Each row is a point. Each copy is the shape, with its points in the same order, turned, moved and blurred by noise. Some copies are also mirrored. Which?
(in the rows, 128 means zero)

Shape:
[[142 106 200]
 [197 131 161]
 [133 141 128]
 [154 110 148]
 [173  61 141]
 [ 68 237 103]]
Copy 1 (6 x 3):
[[111 117 193]
 [174 132 169]
 [123 146 124]
 [132 114 147]
 [148  62 152]
 [ 72 238  76]]
Copy 1 is: only turned
Copy 2:
[[136 117 182]
 [166  80 131]
 [119 129 104]
 [151 120 131]
 [201 145 140]
 [ 10 126  59]]
Copy 2 is: mirrored

Shape, 8 rows:
[[123  47 121 103]
 [143  85  81  54]
 [ 60 161 197 159]
 [123 133 174 161]
 [170 132 106 175]
 [165 163 190 172]
 [131  66  75  69]
 [158 137  91 169]]
Copy 1 (8 x 4):
[[148  56 140  82]
 [133  97 100  59]
 [ 89 133 220 178]
 [139 121 183 174]
 [159 120 104 184]
 [177 162 171 199]
 [136  80  92  56]
 [139 122  93 187]]
Copy 1 is: only turned
Copy 2:
[[133  51 121 120]
 [141  74  48 118]
 [ 51 172 193 117]
 [109 148 171 153]
 [188 159 136 157]
 [120 183 169 199]
 [150  63  66 104]
 [183 164 125 135]]
Copy 2 is: mirrored

Shape:
[[ 38 141 104 155 160  81 193  23]
 [146  91 216 152 155 152 139 154]
 [ 86  90 116 133 156  73 162  87]
 [174 138 187 121 141 195  96 174]
 [169 115 186 102 107 162 127  84]
 [ 99  91  82 165 139 127 126  65]
 [129 134 109 203 169  88 157  40]
 [163  79 130 125 141 189 198 144]
 [107 119 131 173  73 173 156 143]
 [ 80 139  76 126 187  76 158  77]
 [212 104 196 116  99 121 119 177]
 [190 144 167 123 110 175 179 184]]
Copy 1, 12 rows:
[[ 28 152  99 148 159  84 163  26]
 [154 106 207 136 137 192 142 123]
 [ 74  97 138 116 146  89 134  72]
 [164 134 171 107 144 231  89 168]
 [152 139 167  89 127 200  84  67]
 [ 79  87  94 147 131 131  95  78]
 [123 135 100 186 164  87 113  54]
 [163  94 106  96 104 191 163 126]
 [ 93 139 135 152  65 196 125 126]
 [ 57 127 102 108 181  76 131  91]
 [191 123 215  83  84 170  82 143]
 [182 157 158  90  91 193 139 164]]
Copy 1 is: only turned
Copy 2:
[[ 80 210 143 157 178  98 214  20]
 [183 102 205 136 164 157 148 159]
 [100 144 149 113 168  77 193  87]
 [180 101 156 123 145 210  95 163]
 [199 115 145  87 124 176 140  96]
 [103 175 106 105 164 126 218 120]
 [162 218 119 151 182  87 207  89]
 [166  54 120 147 150 172 197 126]
 [131 135 144 170  82 178 189 142]
 [ 77 167 105 150 195  83 160  78]
 [216  83 152 117 101 135 102 175]
 [195  74 141 185 119 173 126 137]]
Copy 2 is: mirrored
Copy 3:
[[ 34  90  81 103 101  24  86  66]
 [104  53 180 190 180 134  93 164]
 [ 86  94 108 131 166  52 122  79]
 [136 101 189 160 165 196  77 176]
 [117  66 198 145 144 163  76  85]
 [ 83 117  76 159 143 107  85  58]
 [100 102  98 171 116  38  38  73]
 [157  26 106 149 149 160 109 134]
 [ 99  92 117 187  90 164 136 124]
 [ 93 127  83  90 148  43  89  90]
 [178  87 224 189 172 150 126 132]
 [178  63 175 153 113 164 118 172]]
Copy 3 is: mirrored

Shape (15 x 11):
[[196 104 178 149 110 189 119 102  88 111  82]
 [146 156  71  87  96 194 158 159  87 136  86]
 [123  93 181 102  94  79 176 140  82 140 107]
 [136 121 137  61 179 131 150  99 100 155 158]
 [150 163 149  59 150 171 142 104  98  98  53]
 [172 124  95 128 154 104 113 141  85  58 136]
 [169 137 173 159 130 134 160 150 111 164 167]
 [164 165  94 138  99 105  73 141 122 144 108]
 [149 158 176  72  57 139 161 119 116 120 112]
 [108 113 104  74  89 168 190 119 114 138  89]
 [ 83 162 124 168 179  99 104  81  83 147 101]
 [194  79 160 146 142 141 163 174 111 105 101]
 [105  94 153 176 134 164 126 187 102 156 156]
 [107  81 132 153 199 117 132 146 122  73 102]
 [106 141  85 129 119  62 137  98 120  74  53]]
Copy 1, 15 rows:
[[170 114 164 159 165 170  77  97 132 128  74]
 [176 169  89  98 137 124 101 201 119 152  74]
 [123 102 194 135 108  94  98 160  63  85  99]
 [127 117 175  66 161  84 138 128 103 149 153]
 [158 147 150  87 126  97 114 107 124 176  42]
 [218 118 124 149  99  85 132 106 125 124 154]
 [143 161 200 169 168 139 129 160 105 111 150]
 [144 159 121 184 111  87  64 152 137 169 151]
 [108 171 173 101 107 112  83 142 129  98  81]
 [114 125 112  90 139 109 122 184 108 113  60]
 [118 139 115 176 145  76 135  88  41 185 143]
 [199  92 193 172 140 133 132 162 130 112  98]
 [137 114 162 174 136 182 148 183  77 143 160]
 [173  64 145 171 103 107 190 113  94 159 114]
 [136 111  93 179  71  29 119 114  97 134  81]]
Copy 1 is: mirrored
Copy 2, 15 rows:
[[197  98 133 187 119 151  70  75  92  87  65]
 [132 115   7 162 141 120  79  97  96 117  94]
 [108  96 166 133 141  52 101 101  95  70 118]
 [144 106 133 105 174 142 127  97  71 125 164]
 [165 166  77 127 149 145  84  58  65  58 113]
 [180 109  87 135 110 146 145 182  72  67 134]
 [158 114 168 178 136  96 115 134  99 164 140]
 [153 123  87 100  57 126 103 138 101 136  79]
 [168 134 111 133 115  72  66  64 118  86 146]
 [120  99  58 131 173 100 106  53 145  87 122]
 [ 88 152 140 120  91 182 175  90  58 108 103]
 [186 100 140 181 172  96 115 155 114  91  73]
 [ 92 104 144 192 135 154  90 169 134 135 110]
 [137 129 141 137 166 162 162 170 117  47  91]
 [135 145  93  93  89 100 167 104 117  35  88]]
Copy 2 is: mirrored

Shape (15 x 12):
[[130 109  97 109 155 168 183 129 177 134 151  92]
 [165  76 207  48 144  84  70 181 112  89 108 179]
 [112  68 123 181  96 159 201 112 105 155 143 113]
 [ 87 101 133 179  96 218 146 154 150 179 118 105]
 [ 68 115 147 166 140 121 173 169 159 183 136 127]
 [128 182 105 150  83 162 145 164 127 186 156 125]
 [126  95 102 133 149 127  93 113 105 144 125  63]
 [124 150 120 129 195  83 106 129 101 101  93 113]
 [ 87 109 103  83 154 147 137 113 105 192 104 141]
 [144 139 170  81 142 118  87 157 124  54  35 218]
 [193 134 217 108 191 133  86 131 117 120  96 228]
 [106 104 107 139  93 117 158  97 140 151 152 145]
 [151 157 228  69 136  96 100  99 143 114  58 147]
 [195  73 152 101 152  70  70 134 170 128  50 185]
 [204 131 180  63 169  77 126 164  91 118  24 159]]
Copy 1 (15 x 12):
[[141 100 164 132  95 133 156 116 201 140 171 102]
 [194 114 177  30 167 156  35 158 103 112  67 142]
 [126  78 159 164  87 167 209 103 112 122 136 145]
 [119  71 119 178  82 233 159 134 155 150 135 113]
 [102 105 124 152 161 177 175 153 154 173 134 143]
 [141 161 110 145  71 200 157 166 124 157 183 131]
 [150 112 138 160 120 134 109  97 103 128 143  63]
 [158 179 139 154 160 102  97 130 136 109  97 100]
 [ 81 130 175 140  89 136 102 129 126 174 115 108]
 [175 164 138  79 115 150  32 159 158  87  21 180]
 [201 183 220 109 149 192  42 133 140 133  65 191]
 [116 114 128 120  95 143 157  90 121 145 150 164]
 [168 200 159  54 143 183  87  94 151 136  35 116]
 [225 121 143  89 135 118  44 105 133 184  46 161]
 [217 182 191  75 124 118  85 174 124 142  14 116]]
Copy 1 is: mirrored
Copy 2 (15 x 12):
[[132 111  66  76 143 162 148 138 142 108 170 112]
 [115  81 233  77 136  60 154 153 113 118  69 172]
 [155  94  76 158 101 172 172 107  88 169 177 116]
 [127 102  86 151 102 214 130 170 129 183 136  87]
 [ 74 124  90 148 124 130 181 152 142 178 160  92]
 [149 195  98 130 106 151 108 165 124 175 162 104]
 [142  84 110 123 145 118  85  93 116 130 129  76]
 [108 129 119 158 169  66 116 112 117  77  95 112]
 [100 122  69  87 155 122 125 123  78 171  91 115]
 [110 130 170 128 116  87 148 164 121  74   7 204]
 [127 137 202 137 210 114 160 140 134 131  54 218]
 [115 127  84 122  93 128 135  92 118 165 161 151]
 [101 163 199 102 140 116 172  83 142 104  29 145]
 [151  80 155 101 145  54 152 115 190 141  33 179]
 [172 140 176 104 165  46 193 136 110  93  18 141]]
Copy 2 is: only turned

Shape, 16 rows:
[[109 134 161  92 131 163 181 163 129 166 173 178]
 [132 120 119 100 105  98 130 110 136  91 117  82]
 [129 115  67 120 153 143 182 125 164 146 103 151]
 [171 113 137  93 176 124 171 170 121 195 156 157]
 [152 154 146 113 178 181 177 162 130 128 193 142]
 [121  94 114 126 126  72  74  86 168  80  88  91]
 [108  84 186 154 184 144 131 133  65 125 127 144]
 [137 112 123  93 186 155 176  94 175 165 179 112]
 [136 100 133 163 114  82 163 100 156  94  85  52]
 [ 69 111 130 158 163  93 117 171 133 127 127  98]
 [ 87 118 155 158 120 107 101 101 109 157  96  74]
 [127 119 169  65 188 187 168 193 117 155 135 116]
 [130  45 108 101  92  89 152 128 158  85 167  59]
 [ 88  72 187 153 128  94 117  92 174  99  72  92]
 [ 88  73 141 166 122 152  86 129 102 129  89  89]
 [155  87 132 166 104 110 102 119 196 113 108  82]]
Copy 1 (16 x 12):
[[137  59 121  94 177 155 205 132 140 117 168 121]
 [151 153 110 126 144 125 105  74 161 129  98 138]
 [122  83  86 140 108 169 131 142 163 144 127  80]
 [145  63 112 148 206 147 165 168 172 159 161 113]
 [141 108 104 156 180 180 209 138 151  90 179 128]
 [115 137 100 151 134 128  60  65 138 137  50 164]
 [123  99 102 151 231 137 152 115  56 110 108  98]
 [135  86 101 162 166 221 178  93 178 159 139 123]
 [148 163 104 173 120 101 129  64 144 155  55 107]
 [ 90 130  51 129 172 106 155 115 108 153  91 150]
 [115 158 129 117 171 132 132 100  85 181  61 132]
 [150  95  85 111 231 174 204 157 170 102 116 108]
 [208 124  52 138 139 118 124  38 163 156 103 157]
 [117 108 113 151 151 114 130  51 107 134   7 130]
 [146 134  88 118 166 145 124 119  55 143  47 130]
 [158 122 110 179 110 127 122 102 130 149  48 173]]
Copy 1 is: mirrored
Copy 2 (16 x 12):
[[107 113 163 101 100 158 148 134 116 123 219 124]
 [175 154 100  91 103 107 102 120 159  99 111  77]
 [152 113 119 107 131 110 206 141 177  90 154 128]
 [146  77 134 102  67 148 189 137 119 161 181 104]
 [ 96 108 153 137  56 167 159 154 168 116 194  99]
 [183 130 109  93 139  78  87 122 187 121  46 102]
 [ 79 111 177 143  79 113 139  80  99 141 103 108]
 [145  81 166 101 101 143 165 108 211 123 187  76]
 [218 142 127 130 107  99 123  94 155  57  72  74]
 [133  83 137 157 136  87 113 145 111 112 113  76]
 [167 137 142 143 166 127 110  90 116 140  81  74]
 [ 84  89 162  77  77 167 172 150 106 116 161  56]
 [182  92  68  83  93 105  73  82 169  62 138  76]
 [177 114 187  97 136  96  91  93 144  81  48 100]
 [115 114 120 130 157 135 111  86 117 108  52  97]
 [206  97 114 116 117 145 103 126 182  84  61 118]]
Copy 2 is: mirrored

Shape, 16 rows:
[[156 185 193  75 114 120  89 105 183 113 132 154]
 [152  85  88 161 159 121  79 105 107  67 180 149]
 [107 122  87 188  69 122 147 150 125 142 175  82]
 [123 147 162  85 117 127 111  80 192  94 150 118]
 [ 86  89 107 133  84 156 170 152  71 196 173 104]
 [127 126 149 160 139 154 119 128 205 129 103  88]
 [150 108 173 107 122  71 126  85  87  90 131 141]
 [113 176 142 113 148  89 148 112 146 115 142 137]
 [141 114 108 139 126 127  99 150 124  64 122 165]
 [ 88  72 108 175 102 118 160 154 140 157 176 141]
 [121 191 167  82 129 169 148  86 161 125 104 107]
 [102  74  97 135 125 118 173 182 104 149 198  96]
 [210  83  75 202 147 113 123 102 179  83 171 191]
 [121 155 182 169 133 164 132 130 159 116 165 120]
 [ 92  98 123 160  78 158 203 147 153 119 174 112]
 [ 69 119 114 180 119 166 122 110 167 132 138 135]]
Copy 1, 16 rows:
[[171 149 114  85 124  92  50 137 191 161 157 194]
 [175 140  88 106 139 150 136  94 151  72 184  72]
 [159 115 164 166 104 106 186 139 155 167 119  77]
 [157 118 122  66  83  86  76 158 183 151 155 151]
 [140  98 205 135  95 142 173  95  96 192 100  91]
 [129  81 160 106 139 118 125 185 202 123 136 147]
 [156 160 132  96 137  63  88  79 128  94 136 121]
 [111 159 121  92 129  86 120 138 157 169 169 148]
 [146 146 100 124 130 145 136 104 168  84 131 142]
 [141  77 140 124 123 110 210  87 142 172 115 107]
 [101 130 174  88  88 101  68 164 162 158 158 177]
 [161 126 163  91 125 137 224 114 103 174 116  84]
 [194  86  59 150 143 113 190 113 161  68 217 142]
 [135 119 182  97 117 113 138 112 212 155 171 142]
 [126  93 174 123  59  99 215 115 163 154 118 132]
 [102  68 138 123  98 144 149 123 194 149 139 102]]
Copy 1 is: mirrored
Copy 2:
[[168 168 113 106  72  64 138  56 178 153 115 108]
 [128 105 116 154 134 107 115 162 136  61 191 111]
 [ 60 159 130 125 138 158 203 180 143 157 175 125]
 [125 120 100 117  98  89 166  59 180 141 140  85]
 [ 81 154 129 100 160 185 155 159  87 216 195  94]
 [115 138  93 157 127 157 156 115 206 156  91 114]
 [131 109 161 131 112  74 135  94  76 126 134 101]
 [ 86 148 102 126 124  56 131 105 153 169 127 118]
 [116 134  99 116  86 118 113 154 127  84 131 128]
 [ 80 106 130 104 148 165 148 170 144 180 177 154]
 [114 180  61 134 109 108 152  44 147 180 102  80]
 [ 84 102 112 113 148 143 155 206 118 204 186  97]
 [158  97  87 145 163 107 156 168 157  56 160 202]
 [114 154  97 180  91 130 147 108 172 179 158 139]
 [ 66 106  85 119 112 173 193 143 129 192 174 143]
 [ 67 140  92 133 135 175 130 107 182 139 162 133]]
Copy 2 is: mirrored
Copy 3 (16 x 12):
[[162 177 126 122 175  65  54 150 165 112 140 171]
 [191  23 115 156 129 123  94 110 128 112 128 108]
 [145 126 141 181  34 146 134 106 127 144 198 114]
 [166 153 134 110 143 104  76 103 168  82 140 170]
 [ 87 125 161 150  66 189 107  79  98 202 152 126]
 [139 164 140 165 121 121 157 141 193  85 122 135]
 [153 102 182 107 150  64  77 100  88 118 141 119]
 [182 161 117 113 115  84 119 138 101 119 137 159]
 [129  76 115 163 123 103  94 147 109  87 147 121]
 [120  96 166 162  26 138 128 112 128 142 138 163]
 [136 206 117 116 177 129 121 124 135  99 137 166]
 [124  87 145 117  34 174 135 131 113 180 159 114]
 [170   7 113 192 124  59 151 132 176 114 164 161]
 [170 140 170 163 127 152 117 160 147 101 147 174]
 [103 120 161 143  56 175 145 111 127 111 193 181]
 [144 140 136 198  74 153 135  96 136  99 118 155]]
Copy 3 is: mirrored

Shape (17 x 12):
[[ 72  96 112 116  94 158  76 108  87 110 148 152]
 [105 112  80 146 130 101 124 148  63 108 138  91]
 [132 162  93  85 171 121 161 102  70 137 139 175]
 [103  86 102 178 134 182 131 195 163  95 165 142]
 [146 155 116  77  94  77 166 157 176 115  68  66]
 [143  58 125  70 102 122 133 101 161 165 173 126]
 [153  70 177  94 109 186 100 166 149 117 111 148]
 [ 46 145  85 158  73 131 175 103 100 147  86 117]
 [124 122 156 182  98 151 141  79 104 133 181 166]
 [ 64 101 111 140  84 172 107 124 174 157 105 113]
 [161  74 137 145 162 188 101 149 149 105  65  63]
 [107 160 181  98 182  77 152 102 143 201 166 117]
 [148 152 126 177 166 144  75 155 121 178 175 114]
 [136  92 172 156 101 142 105  86 133 188  81 144]
 [101 152 175 183 152 102 185 181 158 128  98  92]
 [151  58  96 163 175  75 127 114  81 104 148 142]
 [101 131 101  81 135 126  85 114 150 120 124 117]]
Copy 1:
[[117  85  73  81 129 102  87 141 104 100 120  96]
 [136  86  88 153 147  75 146 148 113 110 155 140]
 [ 89  74 146 157 197 152  91 109 129 106 136 131]
 [187 151  97  89 128 135 101 221 125  63 150 147]
 [ 87 135 189 139  70 103 164 128 143 134 125 208]
 [147  77 113  82 100 142  95 110 212  84  81 172]
 [159 117 159  22  90 107  68 137 148 105 157 128]
 [ 96  92 101 118 118 143 183 157  62 139  80 124]
 [164 117  70  90 135 178 101  81 101 100 121 108]
 [136 117 104  77  72 123 126 189 112 131  71 114]
 [189 144 203  96  87  71 136 164 147 103 140  91]
 [141 139 140 136 183 143  94  81 178 172  61 181]
 [193 148 101 151 130 126  66 140 147 162 139 111]
 [190  77 155  82  81 151 118  98  97 156  90 100]
 [168 194 163 118 139 123 153 140  95 155 120 195]
 [198  55 118 160 169  84 107 109 123  64 144 162]
 [ 89 116 134 128 107  83  81 137 145 113  92 128]]
Copy 1 is: mirrored
Copy 2:
[[121  77 170 101  96 117  87 116 118 112 147 159]
 [142  86 113 132 112 136 114 138 112 161  75 116]
 [167 144 193 125 170 162  68  98 144 157  83 131]
 [146  75  73  91 164 174  94 178 122 119 179  76]
 [179 207  59 127 127 154 190 141 173 129 100 171]
 [187  99 153  70 171 113 169 113 184  90 139 138]
 [135 136 139  11 129 159 150 171 145  93 157 119]
 [ 99  93 129 190 113 148 126 158 170 179 131 181]
 [ 94  88 191 127 187 113 140 124 104 151 158 116]
 [112  95 106 107 125 122 127 172 186 128 197 169]
 [111 120  65   7 144 169 142 170 144 161 112 152]
 [100 162 138 137 213 113 125  95 219 103  75 115]
 [114 130 108  73 172  74  92 135 153 173 124  51]
 [ 83 122 167  64 170  87 159 180 169 164 131 169]
 [ 70 163  69 147 175 175 157 176 168 138 107  91]
 [166  67 137  96 196 131 118 157 100 136  40 123]
 [162 130 103  93 129 118  85 116 160 110 121 174]]
Copy 2 is: mirrored
Copy 3 (17 x 12):
[[ 80 121  91 122  61 115  68 102 122  87 139  90]
 [ 58  91 120  99 129 155 115 171 110  62 139  87]
 [ 86 114 127 154 116 204 122 118 102 106 173 170]
 [ 56  79 125  59  67 104 164 102 184 137 155  92]
 [159  77 107  62 172 136 173 158  55 144 190  80]
 [164  47 147 102  76 154  64 121 118 157 159  97]
 [155  74  78  70 113 117 112  56 169 151 124 103]
 [ 65 106 107 165  84 107 167 155  44 131 137  65]
 [108 103 177 160  60  94 122 100 126 103 108 133]
 [109 113 101 117  76  86 121 127 122 178 161  36]
 [126  56  69 106 179 102 150 114 205 126 154  54]
 [157 129 219 141 135 209 129 104 105 143 150  77]
 [ 99 156 173 105 134 143 117 151 203 138 127 108]
 [132  92 129 164 140  95  98 100 121 174  93  82]
 [100  96 168  88 164 129 227 101 113 136 128  59]
 [ 47  38 164 111 151 152  81 118 137  75 143 123]
 [122 126 109 104 119 141  92 114 111 122 203  80]]
Copy 3 is: only turned
Copy 4 (17 x 12):
[[104 177 160  93 147 130 129  52 111 123  99 150]
 [150 145  95 133  76 115 118  57 102 147 121 126]
 [174 158 149 155 112 118 113 104 145  87 204 161]
 [ 57  93 114  64  84 148  78 108 133 110 104 131]
 [129 125 113 151  42  86 225 179  94  98 111 131]
 [ 77 157 135  87 141 133 186 142  90 159 191 149]
 [106  90 144  56 161 142 162 155 112 116  97 179]
 [ 88 169  83 177 111 114 157  50 101  53 112 105]
 [ 87 140 144 158 169 206 114  94 130 125 148 108]
 [ 50 143 116 100 151  95 160 106  92  85  89 101]
 [162  98  73  39 133 121 144 161 107 114  72 103]
 [128 119 175 185 145  91 118 162  48 118 206 104]
 [118 100 134 143 152  95  67 140 142 167 126  95]
 [110  94 120 125 210 131 192 113 114 110 132  98]
 [113  52 109 168  77 131 122 150  64  71 112  94]
 [166 103 123  88  85 156 126  64 118 161 185  96]
 [126 172 164  95 112  81 152 127 109 117 120 118]]
Copy 4 is: only turned
